Every row gives one point. Examples show where two turns around zero, p and q, send a point. Write where each new point lands after one turn and then the other. Backwards means that the second turn is done in reverse. Each puzzle has new turns, and all numbers are rounded.

Turn p:
[ 0.66 -0.37  3.10] => [1.13 1.22 2.73]
[ 0.65 -1.21  0.74] => [ 0.80 -0.70  1.14]
[-1.92  0.47 -2.58] => [-2.30 -0.82 -2.15]
[ 0.61  1.11 -1.25] => [ 0.37  0.30 -1.71]
Turn q:
[ 1.12 -0.09  0.48] => [1.02 0.38 0.56]
[0.17 2.13 1.12] => [-0.82  1.98  1.10]
[-0.04  1.28  0.12] => [-0.59  1.14  0.10]
[ 0.33 -4.07 -1.73] => [ 2.14 -3.52 -1.65]
[-2.54 -0.34  1.04] => [-2.22 -1.40  0.87]
[ 0.97  1.10 -1.03] => [ 0.48  1.42 -0.97]
Where do these land?
q, then p: [ 0.89 -0.95  2.53] => [1.43 0.82 2.32]
q, then p: [-1.12 -1.20  1.64] => [-0.31 -0.55  2.23]
q, then p backwards: [ 1.76  1.52 -1.70] => [ 1.21  2.61 -0.11]
q, then p: [ 0.87 -0.45 -0.96] => [ 0.90 -0.51 -0.90]
p, then q backwards: [-2.40  1.09 -1.50] => [-2.37  1.39 -1.29]

Turn p:
[ 1.00  2.98  0.12 -1.98] => [ 2.92  1.85  0.21 -1.35]
[-0.46  3.00  0.87 -0.15] => [1.63 2.63 0.26 0.59]
[-1.11 -2.77  0.28 -0.29] => [-2.65 -1.12  0.57 -0.69]
[ 0.79 -0.53 -1.43  1.15] => [ 0.19 -1.41 -1.34  0.66]
[-1.12 -2.94 -1.42  1.37] => [-2.85 -1.91 -1.34  0.46]
[ 0.47 -1.77  1.09  0.79] => [-0.97 -1.46  1.26  0.70]
[ 0.42  2.02  0.50 -0.90] => [ 1.72  1.43  0.40 -0.39]
Turn q:
[1.39 0.41 0.69 0.93] => [ 1.71  0.20  0.65 -0.22]
[-0.29 -1.55  2.36 -0.19] => [-0.09 -2.06  1.78  0.82]
[ 1.02 -1.95 -1.27 -1.61] => [-0.36 -2.01 -1.64 -1.47]
[ 0.97 -1.18  0.41 -1.14] => [ 0.06 -1.64  0.13 -1.05]
[-2.65  4.02 -0.78  0.72] => [-1.68  4.50  0.47  1.00]
[-0.43  0.25 -1.41  1.29] => [ 0.37  1.01 -1.39  0.91]
Where do these land?
p, then q backwards: [ 1.18 -1.01  1.19  0.35] => [-0.02 -0.84  1.80 -0.11]
p, then q backwards: [-1.08  0.26 -3.36  2.77] => [-1.61 -2.05 -3.45  1.22]
q, then p: [-0.10  0.26  1.39 -1.08] => [-0.76  0.57  1.49 -0.24]
q, then p: [ 2.64 -0.56  0.30 -0.40] => [ 0.74 -1.59  0.99 -1.86]
p, then q: [-2.98  2.07  0.46  1.02] => [0.11 3.73 0.21 0.66]
p, then q: [-0.76  1.00 -0.90 -1.64] => [-0.89  0.96 -0.21 -1.82]
p, then q: [ 1.09 -2.02  0.90 -1.02] => [-0.91 -2.23  1.12  0.22]

Turn p:
[ 0.31 -0.17 -1.86  2.24 -0.97  1.22] => [ 1.06 -0.88 -1.64  2.38  0.85  0.20]
[-2.67  0.64  3.51 -1.57  2.13 -0.84] => [-3.41  1.90  3.14 -1.55  0.12 -0.14]
[-1.54  0.23  1.39 -1.52 -1.36 -1.83] => [-1.57  1.14  0.55 -0.66 -2.40 -1.27]
[ 0.87  2.38 -0.27 -0.59  0.40  0.03] => [ 1.00  2.01 -0.64 -0.97  0.79 -0.02]
[-1.12 -0.79 -0.58 -2.11 -0.87  0.38] => [-1.26 -0.21 -0.97 -0.73 -1.77  1.17]
[ 1.20 -1.35 -1.25  1.70  1.46 -0.54] => [ 0.88 -2.33 -0.14  0.02  1.82 -0.79]
[ 2.94 -0.94 -0.94  1.85 -0.80  1.58] => [ 3.30 -1.62 -0.30  1.51  0.57  0.86]
Turn q:
[2.73 1.16 2.37 1.33 1.38 3.37] => [ 0.80  2.90  0.91  3.14 -1.37  2.79]
[-1.68 -0.55 -0.95  0.07 -0.02  0.37] => [-0.91 -1.29 -1.08 -0.40  0.44  0.41]
[ 1.00 -0.13 -0.76  0.63  1.82 -1.24] => [ 1.17  0.79 -0.52  0.68  1.83 -0.87]
[-1.06  0.02  1.22 -1.78 -1.19 -3.56] => [-0.50 -1.09  2.63 -2.20  0.70 -2.49]
[ 3.72  0.62 -0.12 -0.98  0.51  3.15] => [ 2.83  2.58 -0.44  0.45 -1.91  2.59]
[-1.69  0.29 -0.83  0.28 -2.50 -1.96] => [-1.77 -1.22 -0.37 -1.48 -0.74 -2.51]
[-0.01 -2.04 -0.73 -0.87  0.52  1.10] => [ 1.43 -1.60 -0.71 -0.07  0.15  1.33]
[-0.49 -0.73  0.18  0.97 -0.88 -0.61] => [-0.50 -0.99 -0.03  0.62 -0.41 -1.05]
[-2.53  1.37 -0.40  0.36  0.36 -0.61] => [-2.56 -0.07 -0.42 -0.75  1.32 -0.20]
Where do these land?
p, then q: [-2.28  0.08  0.55  0.86  0.62 -0.54] => [-2.02 -0.73  0.27  0.31  1.42 -0.37]
p, then q: [ 0.17 -1.06 -0.50  2.05  0.32 -0.84] => [ 0.84 -1.01  0.10  1.32  1.24 -1.18]
p, then q: [ 0.55 -0.38  2.01 -0.89 -0.54  0.41] => [-0.42  0.29  1.52  0.21 -1.72  0.43]
p, then q: [-0.70  1.12  1.03  3.04 -0.59 -2.15] => [-0.94  0.77  1.02  1.19  1.78 -3.15]
p, then q: [ 0.91  1.46 -2.53 -1.73  0.48  2.27] => [ 1.20  1.46 -2.64 -1.22 -0.23  2.38]
p, then q: [ 0.74 -0.05 -2.66  1.09 -1.37  3.18] => [ 1.23  0.69 -3.70  1.96 -0.77  0.83]
q, then p: [-0.59  0.35  0.28 -2.54  1.43 -1.97] => [-0.49  0.43  1.89 -2.81  0.42  0.91]
p, then q: [ 2.03 -0.67 -0.21  0.32  0.37  2.56] => [ 1.79  0.65 -0.45  1.77 -0.92  1.89]
q, then p backwards: [-0.83 -0.85  2.03 -2.20 -0.72 -2.91] => [ 1.25 -1.69  2.33  0.32  2.26 -2.07]

Turn p:
[-1.53 -0.43  2.63  0.11 -1.01  0.36] => [-0.93 -0.06  1.35  2.15 -0.62 -1.71]
[ 1.29  1.41 -1.98 -0.69 -0.71  1.10] => [-0.20  1.31 -0.06 -2.66 -0.54  0.81]
[-0.40 -0.64 -0.28  0.23 -0.93 -0.05] => [-0.80 -0.27 -0.64  0.06 -0.48 -0.46]
[-2.58  1.35 -3.34 -1.68  1.43 -1.26] => [-1.65  0.34 -1.00 -1.88  4.29  0.56]
[-0.41  0.26 -0.02 -1.29  0.82  2.90] => [-1.35  1.61  1.62  0.22 -0.16  1.97]
[ 1.38  0.50  3.47  1.09 -0.44 -1.03] => [ 2.50 -0.60  1.48  1.42 -1.41 -1.96]
[ 0.94  0.43 -2.62  2.00  0.97 -0.67] => [ 1.48  0.77 -2.86 -1.09  0.59  0.89]
[ 1.30 -2.87  2.13  0.23 -0.14 -1.35] => [ 0.94 -3.09  0.12  1.77 -1.66 -0.12]
Turn q:
[ 0.49  0.28  0.33 -1.41 -0.28  3.21] => [-1.38  0.08 -1.07 -0.56 -2.62  1.60]
[-1.78 -1.56 -2.70  1.97 -0.12 -1.58] => [ 0.05 -0.61 -1.68  1.56  3.58 -0.90]
[ 0.03 -0.71  0.61 -1.04 -1.18 -2.66] => [ 0.47 -0.98  1.06 -0.16  0.16 -2.84]
[ 1.64  2.29  1.33 -2.17  0.41  3.29] => [-0.48  1.46 -0.07 -1.94 -3.90  2.01]
[-2.70  0.35  0.55  2.83 -0.01  0.89] => [ 1.03  0.45 -0.41  3.49  0.68  1.56]
[ 2.35  1.12 -0.01 -0.93 -0.64 -1.77] => [ 1.46 -0.30  0.76 -2.61 -0.25 -1.24]
[ 0.63 -1.27  0.67  1.34  0.15 -0.79] => [ 0.13 -1.30  1.28  0.28  1.16  0.34]
[-0.66 -0.50 -0.77 -0.58  1.68 -0.58] => [-1.27  1.21  0.14 -0.05  1.19 -0.52]
Where do these land?
q, then p backwards: [-0.20 -1.60 -1.57  2.00  0.35 -0.68] => [-1.62 -0.39 -0.69 -0.54  1.88 -1.60]
q, then p: [ 1.14  4.04 -1.26  0.73 -0.08  0.98] => [ 0.46  1.33  1.29 -3.67 -1.26  1.42]
p, then q: [-0.41 -1.37 -1.92 -1.23  0.78 -0.88] => [-2.64  0.45 -0.88  0.53  0.45  0.42]
q, then p: [-1.72 -1.94  0.18  2.01 -1.72  1.55] => [-0.38  0.59 -3.11  1.80 -1.29  1.04]
p, then q: [ 1.39  0.98  0.79 -2.35 -0.69 -2.77] => [-2.14 -1.14  2.66 -0.97 -0.36 -1.78]
p, then q: [-1.61 -0.89  1.67  0.09  0.36 -0.11] => [ 0.70 -0.34  0.93  1.48  1.45  0.76]
q, then p: [ 1.41  0.78  2.12 -1.26  1.00  1.91] => [-1.92  0.92  2.02 -0.09 -1.50 -1.57]
